Each row is a point. Examples show where two turns around zero, p and q, send a point. Write where each new point lands after one turn and then the other. Backwards means that the second turn is done in reverse. Each puzzle has new turns, and all numbers are rounded.

Turn p:
[ 0 29  1] -> [ 1 29  3]
[  5 -35  24] -> [  8 -37  21]
[-24  18  15] -> [-21  17  20]
[ 18 -12 -40] -> [ 11 -10 -43]
Turn q:
[-1  0 23] -> [-8 -4 21]
[-20 -15   6] -> [-23 -11  -3]
[-28  22 -32] -> [-13  33 -32]
[49 -6  3] -> [ 44 -18  14]
Where do these land?
q, then p: [ 27 -45 -31] -> [ 19 -42 -40]
q, then p backwards: [-31  -9  10] -> [-33  -4  -6]
q, then p: [25 26 17] -> [28 14 25]
p, then q: [ -6   3 -30] -> [ -1  12 -28]
p, then q: [ 3 15  4] -> [ 5 12  8]
p, then q: [-18  11  30] -> [-20   6  30]

Turn p:
[  3  16  20 -13] -> [ -3  13  17 -19]
[ 19 -28 -18  26] -> [ 28 -14 -11  32]
[ 28  19 -16 -16] -> [ 18  30 -16 -12]
[ -9  54 -15  -5] -> [-31  46 -11  -5]
[ -6 -17  40 -26] -> [  3 -23  29 -35]
[-30  -8 -10   1] -> [-24 -19 -12   3]
[ -5 -35  -2  33] -> [  8 -32   4  35]
Turn q:
[ -8 -29 -20 -19] -> [-11 -37  -6 -13]
[28 29 24  4] -> [30 35  8 -2]
[-8 18 19 30] -> [-4 28  9 28]
[13  1 22 27] -> [19 13 10 28]
[-35 -29 -23 -39] -> [-38 -42   3 -30]
[  9   9 -23  -2] -> [  2   2 -25  -9]
Where do these land?
p, then q: [ -1 -26  17  20] -> [ 16 -15  17  24]
p, then q: [ 22 -14 -36 -41] -> [ 16 -17 -42 -37]
q, then p: [ 1  1 26  7] -> [ 2  9 25  4]
q, then p: [-15  18  15 -12] -> [-19   9  13 -18]
q, then p backwards: [-37  -3  11  32] -> [-24  18   1  40]
q, then p: [ 30  24 -34  -6] -> [ 13  24 -43  -9]

Turn p:
[-13 -28 -34 -12] -> [-16 -37 -19 -16]
[-22  -7 -32 -32] -> [-10 -24 -13 -42]
[22 26 -3 27] -> [ 15  29 -20  21]
[ -7  26  19 -10] -> [  7  26  17 -14]
[-29 -18  30  32] -> [-41   8  25  27]
[ 31  -5  29 -18] -> [35 -6 28 10]
[18  6 -8 14] -> [ 11   6 -16  14]
Turn q:
[  3 -38  -9  -6] -> [  4 -36  16   0]
[ 17  28   4 -12] -> [ 10  23 -13 -21]
[ -2 -31  17  14] -> [ 10 -13  27  21]
[ 12  53 -10  10] -> [  4  35 -43  -6]
[-10  35   7 -13] -> [-16  31 -10 -15]
[-20 -48  -9   8] -> [-12 -41  23  22]
Where do these land?
q, then p backwards: [-24 -11  -4   5] -> [-11 -20   6  13]
q, then p backwards: [  6 -28  10  39] -> [ 37 -22  21  13]
q, then p: [13 18 12 23] -> [ 15  20 -22   9]
p, then q: [-23 -18 -29 -44] -> [-16 -34  32 -34]
p, then q: [ 4 11 25 21] -> [  5  28 -10  17]
p, then q: [  6  31 -21   8] -> [ -4   0 -34 -17]
q, then p: [ 17  -3   6 -52] -> [ 25 -17  33 -32]

Turn p:
[ 12  -9 -20  15 -12  31] -> [ 19 -14 -30   3 -16  15]
[-16  11   6 -31  33  -8] -> [-21  15  16 -25  30   9]
[-13  37  28 -15  42 -37] -> [-23  45  33  -1  44 -11]
[ -5 -18  -1  42 -23  27] -> [  8 -24 -22  38 -23  14]
[  0 -21 -23 -14 -40  34] -> [  3 -29 -22 -21 -44  15]
[  8 -29 -34  -7  17   5] -> [ 13 -31 -19 -23  19   0]
[ 22  27  31  14  -1 -15] -> [ 16  35  21  23  -3 -11]
[ -5 -19  17 -32   0 -18] -> [-10 -12  36 -21   2  -5]
[ -3  20  -5  28 -16 -20] -> [ -6  14 -13  26  -8 -27]
Turn q:
[ 11  26  20   1 -11   6] -> [ 11  17  26   2   0 -16]
[ 14 -15 -21  17  31  -6] -> [ 19  -1 -35  11   9  19]
[-12   0  34   6 -22  31] -> [ -3 -10  51  -3   3   9]
[-34  20  -5  -3   3 -16] -> [-35  24  -4   5  -1   0]
[-32  39  -7 -15 -33  34] -> [-25  30  39 -35 -27   7]
[ 23 -29  -2 -22  37 -22] -> [ 12 -22 -42  -3  33 -15]
[ 30 -41 -20  15  -5 -26] -> [ 22 -37 -36  21 -18  -4]
Where do these land?
q, then p: [ -9  24  -1 -15 -10 -33] -> [-30  12  -3   8   2 -31]
p, then q: [-12  -7   5  10  30 -12] -> [  0   5 -10  11  28  18]
q, then p: [ 36  17  10   2   2 -19] -> [ 22  15   1   8   9 -35]
p, then q: [-16  22 -36  -8 -27  39] -> [-18   6  -6 -40 -47  11]
p, then q backwards: [ -5  -5 -12 -35 -38  40] -> [-11 -13 -51  -6 -29  26]
p, then q: [ -2 -22  13  16  30 -31] -> [  7  -6 -13  31  39   8]
p, then q: [ 7 -3 42 26  3  0] -> [25  4 27 31  6 12]
p, then q: [ 12 -30   9  36  10 -26] -> [ 22 -18 -17  43  15   6]
p, then q: [-10   3 -30 -31   0  43] -> [ -9  -5  -3 -59 -14   9]

Turn p:
[ 32 -16 -30  25  -8 -18  39  -7] -> [ 23 -43  -6  15  14  -7  34  26]
[-53   1 -31  -7  67  -4  15  15] -> [-57  23 -54 -15   1 -37  17  18]
[ -8   4 -12 -10 -10 -12 -35  49] -> [  9  16  -6 -18   9 -10 -51  27]
[-22 -22   4  39  -6 -14   2 -63] -> [-33 -41  -6  53  -1  17   9 -27]
[  7  24  14   5 -16  36  27  -5] -> [21 21  1  0 -6 35 31 -8]
[  3  -6   5 -31  -1 -22  -2  -8] -> [ -1  -8  14  -5 -27 -22  -7  -3]
[ 24  13 -26  -7  -5  26  21   3] -> [ 37   1 -19 -16   3   2  26  -1]
[ 21  12   7  16   0 -15  15   1] -> [12  1 17 18 10 -5 17 13]
[  8 -14  29  -5   3  12 -17  20] -> [ -8   8  28 -25  12  10 -14  -3]
[ 17  11  40 -18  14   5 -54   7] -> [ -3  31  41 -15  13 -13 -34 -33]
[-29  -7  -2  -6 -39   7 -12 -12] -> [  0 -10 -13   8 -26  30 -28  -9]
Turn q:
[-42  -2 -10  18   3  14 -46 -15] -> [ -9  30 -18  37  30   5 -33 -10]
[ -2 -17 -42   9   0  13  23 -14] -> [ 17   2 -46   4 -12   4   7  21]
[-16 -36  12  35  -7  -4 -46  18] -> [-23 -29  -6  32  23  -2 -49 -11]
[ 15  15  -3 -23  26  -3  37   2] -> [ 15   1   2 -31   1  -6  42   5]
[ 12  17  36  23   5   3 -39  37] -> [ -7 -22  52  19  32  -5 -21   3]
[  6  -6  -7  -3 -16  38  18 -19] -> [ 18   6 -12   5 -18  39   7   9]
[ 47  19  26 -26  14 -30  -3   0] -> [ 20  -9  44 -41  -7 -24   3 -18]
[  8   5  -8   5  -7 -35  28  -6] -> [ -1  -6  -5  -5 -30 -31  19  -1]
[-39  -8  -7  29 -14  -8   3 -21] -> [-16  11 -28  41 -11  -6   0 -14]
[ -5   1 -38 -21 -27  26  18   4] -> [ -5  21 -21 -11 -21  24   3  40]
[ 16  12  43 -45  22 -14   8  14] -> [ -9  -5  40 -48  12   1  23 -24]
Where do these land?
q, then p: [  6   3  16  29   7 -12  -5  36] -> [-40 -15  20  -1  13   0  -3  16]
q, then p: [ -5 -22 -26 -28 -29  48 -24  22] -> [  6  38 -29 -46  18  14 -32 -12]
q, then p: [-38  14  20 -15 -14 -12  30 -13] -> [ -4  10 -21  29 -33  26  23   5]
p, then q: [ 18  42  18 -37 -23 -20   9   6] -> [  4 -11  56   5 -37  -7  -7   5]
p, then q backwards: [  3  11  16  25   6  40 -18 -29] -> [-30  -6  37  -6  20  18  -9 -26]
p, then q: [-16  12 -39   8 -11 -18 -32 -23] -> [ 20   0 -24  21  -1 -31 -40   6]
p, then q backwards: [  9  -8  31 -11  17 -28  -4  25] -> [  9  32   3 -12 -12 -18 -17  31]
p, then q backwards: [ 15 -16 -27   7  43  17   9 -10] -> [-16 -13   1  -6  46 -21  22  11]
p, then q backwards: [  9 -35 -10  22   5 -15  36 -15] -> [  2 -11  12  23   9   2  36  38]

Turn p:
[  5 -18   4  -6 -10 -15 -21  30 -14] -> [ -2 -29   0   2 -20 -12 -20  22  -4]
[ 16 -14  30 -10   9   6   6 -16  15] -> [ 24  -5  28 -17   0   0   4 -21   4]
[ -1   3 -40  19  -8  22 -10   6   4] -> [ -8   6 -29  15   8  32 -12  12  14]
[ 11  59 -43  16 -11  15 -45  15  20] -> [ -2  52 -27  42   8   7 -46  25  26]
[ 16 -22  -9  -3  29  -5 -17  -5 -17] -> [  3 -25   5  -6  26   3 -24  -1 -17]
[-14   2  27 -10  13  37  28  -2  -3] -> [ -7  20  24 -38  -5  20  22  -2  -4]
[  5 -23   6  38  19   7  38   6 -28] -> [  5 -24  10  -5  22  26  41  24 -23]
[-27   0  -9  37 -18 -11 -16 -34  -6] -> [-24  -3  -2  50   0  14  12 -24  -8]
[ 37  16 -10  -5 -35  18  12 -14   5] -> [ 42  24 -26   3 -17  15   0  -9  -4]
[-65  30  17  -8  -1 -47   4  -1 -19] -> [-60  12   8  15 -12 -53  26  -5 -17]
[ 28  -6   7 -60  -4  20  23  -8  37] -> [ 38  14  -9 -57 -12  -9  -9 -30  24]
[-12 -27  20  -8  18 -47  -2  24   6] -> [-11 -43  19  -6   2 -43   5   9  10]
Turn q:
[ -4 -46   7 -29 -20  -5 -11  23  24] -> [  9 -27   3 -42 -25   3 -22  22  22]
[ 47   1  -5  14 -15 -14  11  18  12] -> [ 18   3   6  28 -41 -14   5   3  19]
[-15 -26 -12 -15  14  34  26 -27   9] -> [ 10 -23 -20 -29  18  19  25 -30   8]
[ 22   9  -9  17 -27 -44   4  -9  26] -> [-15   0  -1  21 -38 -41 -16 -16  11]
[ 14  50 -13  18  14 -14 -24  -3  -6] -> [ -8  36 -14  46  12 -11 -15   3  -8]
[ -7  -5   6 -18  57  38  -6 -52 -37] -> [ 41   4 -16 -13  66  20  10 -30 -36]
[ -3 -17  -9 -20   6 -16  46  12  11] -> [  2  -8  -8 -28 -13 -25  37   4  18]
[ -2 -19  -5  -9 -31  -7   7   6 -17] -> [ -5 -18   3 -14 -28   1   5  10 -20]
[  1  13 -17  35 -10 -37 -10  35   6] -> [-28  -4   5  39 -15 -26  -7  33  12]
[ -6  29  24  44  13   4 -24  -4 -14] -> [-12  15  31  41  31   7 -15  -3 -10]
[-30  29   5   8  -2  41 -35  11 -16] -> [-24  17   4  11  28  52 -15  14 -13]
[-15 -19  27 -44   1  21  16  -9   0] -> [ 14   4   8 -57   5  17   8 -10  -3]
Where do these land?
p, then q: [  0  31 -11  25  -2  -3  -4 -18 -24] -> [-12   7   6  36  20   4  20   6 -16]
q, then p: [ -5 -14  18 -12  43  31   9  72 -22] -> [ 31  12  18 -57   4  -2  10  59  31]
p, then q: [-11 -21  13 -15 -12  -1 -22 -31 -10] -> [ -2 -18   8  -8   3   7 -20 -26 -33]
p, then q: [  4  -9  11  22   1   0  19 -24  16] -> [ 16  -1  11   3   3  -3  21 -31  10]
q, then p: [  6  35  -3 -56  -2  42 -16  11  22] -> [  1  65 -29 -14  -2  15 -34   3  19]
p, then q: [  9 -28 -15  18  18 -37   0 -24   4] -> [ 27 -38   1   8  26 -24   7 -12   3]
q, then p: [-31 -13  -8  19  -1 -21   0  -7  12] -> [-28 -30   8  -1   6 -11   4 -14   9]
q, then p: [  0 -36 -26  22 -21  -7   3 -21  -4] -> [ -3 -48 -11   7  -7  20   6 -20  -9]
p, then q: [ 12  40  11 -63 -16   2  38  21  16] -> [-11  54 -37 -15 -50 -33  -5   7  -8]
q, then p backwards: [ 15  16  10  40  -8  -8 -27  22 -10] -> [  0  17  14  36  -3  -6 -41   8  -6]

Turn p:
[  6 -10   7   6  10   1 -21  -9  16 -10 -19] -> [ -6  -7  13  23 -21  -2   6   6   9  -1 -13]
[-20 -13  14   3   0  11  -2   4  -6 -15  10] -> [-11  -3  -1  18  11  16 -11  -7   7   3  15]
[ 15  -8 -22 -26 -17  -1   0  18 -10 -15  -7] -> [ 11 -28  -6 -15 -14  11 -13  -4 -24 -14   1]
[  3 -10  15 -18 -12   2   0   3   3  25  25] -> [ 22  -1  -2 -19   5  13   3  -9  27   5  15]
[ -1  -8   5  -6  25  -5   4  16 -12   6 -19] -> [ 12 -21  -3  15  19  -6   9   6  -6   2 -13]
[ 12  -9  10  13  -7  16   3 -58  -2 -10 -14] -> [-32  18  36  -3 -11  15   8 -21   7   4 -30]
[ 12  10   5  16 -13  16   7  14  -6  10   0] -> [  9  16   1  -8   5  18   2  19 -11   8   2]
[  2  -4   6  15  -1 -11   9  15  11 -12   3] -> [-8 -1 -9  9 -5  1 16  8 -9  4 18]
[ -7  -4  16 -25 -15   4  13  -7  25 -10 -10] -> [-10  -9   9  -5  -3  14  13  -3  16 -35   9]
[-10  14   2   6   1   9  -7   2   4   2 -20] -> [ -5   6   4   8   4  -3  -7  21   2 -10 -11]
[-12  10 -12  -1  -6 -18 -17 -11  -2  24  16] -> [  2   7 -10 -20  -3 -24 -15  -1  21  13   0]
[-12 -13 -76  13  49 -14   0  15   2   0 -17] -> [  5  -7 -61  29 -12 -40  -8 -13 -33  -2 -41]
[ 20  42  13  -7 -11  10   9   9  -8 -13  67] -> [ 26  37  20 -21   7  -2 -14 -17 -18   4  61]
[ -9   2  18  11  -3 -19   1 -10 -14  18 -15] -> [-15  -7   8 -10  18  -9   9  15  13  18 -11]
Turn q:
[ 21  20  18  -1 -10   6  -3  22   8 -16  -9] -> [ 11   9   1 -27  -4   3  27  12  16 -10   6]
[ 10  -2  12  20  -5 -16  10  -4  -8  19   5] -> [  2  -6  11  17   4 -13  19 -20   0   2  12]
[  7  18 -23 -16  32 -11  -4  -9  11   7  18] -> [  1  19 -40  -1  -6  -4 -11 -23 -13  -3 -11]
[ 10  -3 -25 -17  -4 -18 -25 -22  30   4 -13] -> [  3  -6 -12  -7 -21 -26 -22 -10  11 -13 -36]
[ 28 -16  18  -8  18   3   9  16 -13  -1  19] -> [ -4  -1   1 -27  21  11   9 -28  -5   9  19]
[  0  11   9   2 -11  13  20 -17  -7   3 -10] -> [ -3  13  13  13 -13   6   5   3  16  17   7]
[  3  -6  -6 -16 -23  -3  23  26 -26  13  12] -> [-17   5  15 -13  12 -14  19   7 -25  31   6]
[  4 -18 -20  26  -7  21 -19  -2   7 -23  11] -> [  8 -44 -11  -6 -17  18  -7  11  -4  -2   2]
[-21   5   4  -1  33   7  -6  25 -20  12 -33] -> [ 30  21   3  10  43  14  -6  14  -4   2 -11]
[-44  -6 -16   7  17  -2   5 -10  -8 -21 -19] -> [-11   0  -1  32  12  29 -18  22  -6  -9 -23]
[ -8  -1  15   6 -16  12  21  20  11   2  -8] -> [-9 -1  5  0 13 -6 14 24 18  7 16]
[ -7  -2 -11 -22 -31 -32 -29 -18  12  -5  -1] -> [-12  -3  16  -7 -28 -30 -14   2 -11 -26 -28]
[ -1  -1  24  18   8  20  -1 -27   3   6  29] -> [  1  -5  -2  14 -16  12 -14 -18   6  -4  42]
Where do these land?
q, then p: [ 44  18  18 -14  -8   9   3   0   7  -5   0] -> [  5   6   8 -33  -5  -1  12 -14  11 -35  10]
p, then q backwards: [ 22   9  20  -7   9  -5  22 -25  14  10  -1] -> [ 24  12  24  -1 -12 -23   5  12 -13  -3 -14]
q, then p: [ -1   8  15 -16   5  16  16 -13   0  -4 -13] -> [  9  23   5   1  -2  -5  -4  15  15 -17   7]
p, then q: [-22 -14 -12  -7 -23   0   2   9 -20  14   5] -> [ 10  -4 -15 -14   3  -4 -35   4  -8   7 -14]
q, then p backwards: [-20  -7   1  23 -17 -25 -12  16 -20   1 -19] -> [ 14  14  20  -9  26   4   5   8  -5 -10 -36]
q, then p backwards: [ 12   4   8  -8   0  -2  36   4  16 -22   7] -> [-16 -16   9  17 -21 -12  19 -17  16   5   2]
q, then p: [-10 -16  13  11   5  12 -17  21   4  -2  -6] -> [ 21 -11   2  24  -7   4   6 -13  -6   4  10]
q, then p: [-16 -21  -8  26  10  -6  -9  20 -41   5   8] -> [ 12  -4  11  20  26  16   4 -17 -15  38 -16]
p, then q: [  1  22 -25 -29  32  -7 -10  -4  15  -4  -1] -> [ -9 -12  14  -2 -17   6  23 -22   0 -27 -30]
q, then p: [  9  30 -18   3  14  21  17   1  26   8  -2] -> [ 12  20 -31 -21 -22 -11  -1   8 -12 -13  -9]
p, then q: [ -7 -44  -6  15 -17 -15 -22   3  -8  13  -2] -> [  6 -22  -3   6   6 -35 -27  17   7  24  -4]
p, then q: [ 13  21 -20 -12   6  16  -5 -40  19 -23   3] -> [ -5  17  32   7 -36  11  12   8   8 -29  -5]
q, then p: [-24 -10  15  15 -15 -15 -22   7 -11   9  21] -> [-10 -16  11  12  10   4  -3 -13 -11  33  26]
